Every row gives one point. The points of each table are mixes of a few directions, plus a little noise. How many directions does each table use, and how many do they share? Where both have some left over, give the other angles between the two spaces (their principal angles), to ten degrees, smallest first.
In the rows, 128 means zero.

First (7 x 2):
[[115 156]
 [134 116]
 [108 173]
 [110 169]
 [156  65]
 [134 115]
 [140 101]]
Second, 4 rows:
[[108 114]
 [ 84  98]
 [165 153]
 [156 146]]
Directions: first 1, second 1, shared 0; angles 80

First:
[[ 86 123 123 167  74  80]
 [167 132 133  91 178 172]
 [104 125 125 151  96 100]
 [171 133 134  87 184 177]
 [136 129 129 120 138 137]
 [137 129 129 119 140 139]
 [ 95 124 124 159  85  90]]
Second:
[[118 100 122 128 112 139]
 [158 124 179 139 150  96]
 [ 65 131  75 107 107 163]
 [139 147  70 128 106 159]
 [115 122 155 126 139 114]
 [114 100 108 127 105 148]
 [172 109 173 145 139 102]
 [128 136  88 127 111 151]
 [143 184 183 126 181  80]]
Directions: first 1, second 3, shared 0; angles 70

First, 9 rows:
[[142 180 127 180 169 129  71 114 126]
 [122  77 134  68 100 147 185 135 126]
 [159 137 144  99 177 203 123 103 112]
 [151 157 136 137 173 168  99 109 119]
 [118 147 119 167 120  88 105 135 136]
 [100  79 120 100  67  87 178 153 138]
 [108 118 118 142  95  82 136 145 138]
 [111 119 120 138 100  90 135 142 136]
 [142 136 135 122 152 158 120 116 122]]
Second, 8 rows:
[[128 162 157  90 127 115 112 132 143]
 [ 97 116 105 169  80  53 131 152 142]
 [156 127 110 171 182 193 112 101 100]
 [116 129 145  89 101 101 139 142 144]
 [119 162 179  39 103  95 127 144 158]
 [138 116 116 145 146 157 131 117 114]
 [136 130 118 155 147 143 116 119 119]
 [135  80  93 165 138 166 153 117 103]]
Directions: first 2, second 3, shared 2

First:
[[135 161 136 103 104 105 136 103 107 141 110 143 136  69]
 [157 148 135 123 153 122 118 133 123  85 131  96 109 123]
 [141 114 125 131 130 111 130 140 127  97 114 109 129 106]
 [137 143 133 124 136 129 125 124 126 120 133 123 120 129]
 [134  92 111 130 207 183  54 186 112 107 159  15  70 203]
 [143 121 131 140 120 104 150 131 141  89 114 135 140 108]
 [132  95 121 131 107  95 143 142 127 102  94 122 149  76]
 [106 149 134 128 111 145 140 101 136 179 145 179 137 155]
 [144 133 134 140 128 113 147 127 144  93 126 139 134 127]
 [ 61 121 122 129  86 164 139  98 135 249 146 210 155 171]
 [119 132 128 128 127 138 127 123 129 147 135 139 128 142]]
Second (8 x 14):
[[110  89 179 185  39  87 205  53  73  96  99 179 172  87]
 [122 116 144 146 100 115 152 104 111 118 119 144 142 115]
 [123 117 142 143 104 117 149 107 113 119 120 142 140 117]
 [139 151  98  95 181 152  82 173 161 147 145  98 102 152]
 [130 131 124 124 135 131 122 134 132 131 130 124 125 131]
 [132 137 117 115 148 137 111 145 141 135 134 116 118 137]
 [127 125 131 132 123 125 133 123 124 126 126 131 131 126]
 [142 158  90  85 195 159  70 185 169 152 150  90  95 159]]
Directions: first 4, second 1, shared 0; angles 40

First:
[[ 76 118 145  66 142 116 189 120 109 139 127  83  81 125 138 125 148 166
  162 117 111 132 175  89]
 [131 124 135 155 129 132 110 115  99 161  93 146 122 129 113 140 148 120
  135 118  99 139 105 152]
 [194 135 105 249 120 148  41 110 115 156  90 198 183 118 101 158 118  71
  107 122 125 133  48 192]
 [149 137 111 131 121 130 119 144 167  89 166 130 156 126 139 118  97 118
  106 142 168 114 131 119]
 [101 122 145  92 131 122 152 129 113 139 119 111  99 136 128 121 148 148
  141 125 106 135 145 121]
 [157 133  96 195 134 137 107 106 136 127 132 146 166 100 127 155  99 100
  131 119 161 118 108 124]
 [129 133 132  86 118 123 135 158 162  89 164 117 131 144 141 101 115 137
  105 148 148 120 146 120]
 [100 124 160  58 121 118 149 153 125 124 129 110  91 158 130  98 155 156
  121 140  98 137 149 132]
 [115 123 149 114 127 126 127 128 102 153 100 131 104 142 118 124 157 137
  133 125  90 141 121 147]
 [127 131 101 135 138 127 153 117 152 103 161 108 146 101 145 141  95 128
  139 124 175 112 152  85]]
Second, 11 rows:
[[152 154 110 128 129 111 153 141 127 135 103 133 135 100 152 143 108 112
  156 110 147  82 113 132]
 [ 97 124 116 131 135  91 157  59 111 116 107  84 142 117 110 126 139 117
  100 114 142 138 172  88]
 [124 133 117 144 157 107 162  95 159  96 107  99 173 122 120 133 133  86
   99 144 148 130 172 126]
 [142 116 130  99  95 119  85 144 110 143 158 163 110 136 126 119 122 143
  127 104  95 136 105 144]
 [150 108 119 105 104 105  74 126 139 125 161 169 149 144 115 125 125 107
  111 114  89 141 119 167]
 [ 87 111 150 110 141 169 147 143 150 106 173  92  98 149 131 109 133 175
  129 165 146 156 159  87]
 [177 153 140  88 105  91 135 182 111 124 125 152 123 110 148 100 117 125
   72  87 109 131 135 147]
 [157 166 136 134 121 123 158 166  88 155  82 135 103  97 154 126 120 140
  132  98 138 100 102 125]
 [152 138 163 139 118 168 104 193 103 155 120 162  90 139 134 112 137 159
  119 131 105 148  87 156]
 [104 100 105 171 144 139  96  64 153 130 125 129 164 147  99 161 140  94
  165 158 126 126 116 145]
 [ 69 105 122 158 156 184 139  93 158 124 148  91 118 147 121 152 133 151
  198 183 164 120 126  93]]
Directions: first 3, second 6, shared 1; angles 30, 50
